Rows are points. The points of each table are mixes of a few directions, plus a little noise. Count the directions of each table, and those that both share. Where both have some left over, give the other angles between the two spaces (their principal angles), to ten degrees, smallest first.
(in the rows, 128 means zero)

First (5 x 3):
[[128 122 129]
 [105 167  85]
 [ 99 127  76]
 [181 110 223]
 [127 113 127]]
Second:
[[183 139 148]
 [145 131 133]
 [174 138 145]
 [ 72 118 109]
 [ 27 106  92]
 [167 137 142]]
Directions: first 2, second 1, shared 0; angles 40

First (10 x 8):
[[121 152 132 115 152 110 122 124]
 [ 85 131 151 142  92 156 127 128]
 [139 175 119  40 141  81 140 137]
 [114 140 144 139 116 141 112 187]
 [201  55  99 141  90 154 145 112]
 [154 110 113 145 157 120 128  99]
 [129 112 101 140 137 115 143 135]
 [105 143 149 124 112 140 121 130]
 [119 147 139 151 177 117 107 109]
 [112 115 132 143 106 145 134 120]]
Second:
[[146 127 136 135 128 137 113 161]
 [101 130 117 118 128 114 151  79]
 [194 124 155 153 127 161  72 249]
 [103 130 118 119 128 115 149  82]
 [ 98 130 116 117 128 113 154  73]
 [156 126 140 139 128 142 104 180]
 [121 129 125 126 128 125 133 116]
 [119 129 125 125 128 124 135 112]
 [113 129 122 122 128 120 141 100]]
Directions: first 5, second 1, shared 1

First (8 x 11):
[[ 77 125  98 162 125 114 104 130  92 125  80]
 [ 93  73 142 128  83 114  90 109 159 206 188]
 [164 185 133  89 112 153 189 144 163  51 127]
 [164 114 147 109 152 129 121 110 135 147 199]
 [192 201 191 135 135 147 190 145 139  54  70]
 [135  97  98 117 137 129 121 140 132 163  96]
 [119  84 123 115 136 117  92 105 131 178 212]
 [ 82 144  90 168 142 116 114 136  72  97  51]]
Second, 11 rows:
[[127 141 143 144 183 100 167 117 110 137 203]
 [114 140 146 159 193  83 194 120 111 154 209]
 [173 124 107  69  83 190  40 123 134  64  87]
 [178 135  92  57  98 189  65 128 138  52 101]
 [174 135 113  78 120 171  71 116 123  68 137]
 [ 92 118 135 161 109 105 155 143 138 174  89]
 [ 97 121 121 148 108 113 163 148 145 162  82]
 [ 75 115 118 166  89 100 181 160 157 186  45]
 [163 141 120  93 145 152 103 116 119  81 167]
 [128 116 180 163 149 111  91  97  96 152 175]
 [ 89 122 134 168 129  94 179 141 136 177 109]]
Directions: first 5, second 3, shared 2; angles 90

First:
[[114 106 134 124 118 137 134 104 114 113 121 133 112 137]
 [162 183  95 146 129 124  78 195 133 166 161 129 149  81]
 [139 139 149 118 169  90 177 140 189 139 105 104 171 159]
 [153 174  90 149 111 142  62 185 106 158 167 139 128  72]
 [109 103 127 128 102 154 116  97  89 107 131 142  94 125]
 [112 107 120 132  96 159 102 104  80 112 140 146  90 115]
 [138 131 169 107 195  67 219 129 225 135  82  90 193 189]
 [152 165 116 134 144 110 116 173 153 154 138 119 156 112]
 [ 72  44 152 114  89 170 149  26  64  67 107 149  60 162]]
Second:
[[130 117 126 137 115 131 118 122 114 119 127 129 128 121]
 [135  96 124 152  87 137 100 110  89 100 120 133 126 112]
 [122 156 131 108 164 119 154 142 162 152 133 124 129 142]
 [117 176 134  92 188 113 169 154 187 170 138 122 131 153]
 [140  73 121 168  59 144  81 100  61  79 117 135 126 100]
 [106 224 141  57 249 100 208 179 245 214 149 115 133 176]
 [131 112 126 140 107 131 113 120 107 113 126 131 127 119]
 [140  70 121 171  56 145  81  98  58  79 117 136 127  98]]
Directions: first 2, second 1, shared 0; angles 40
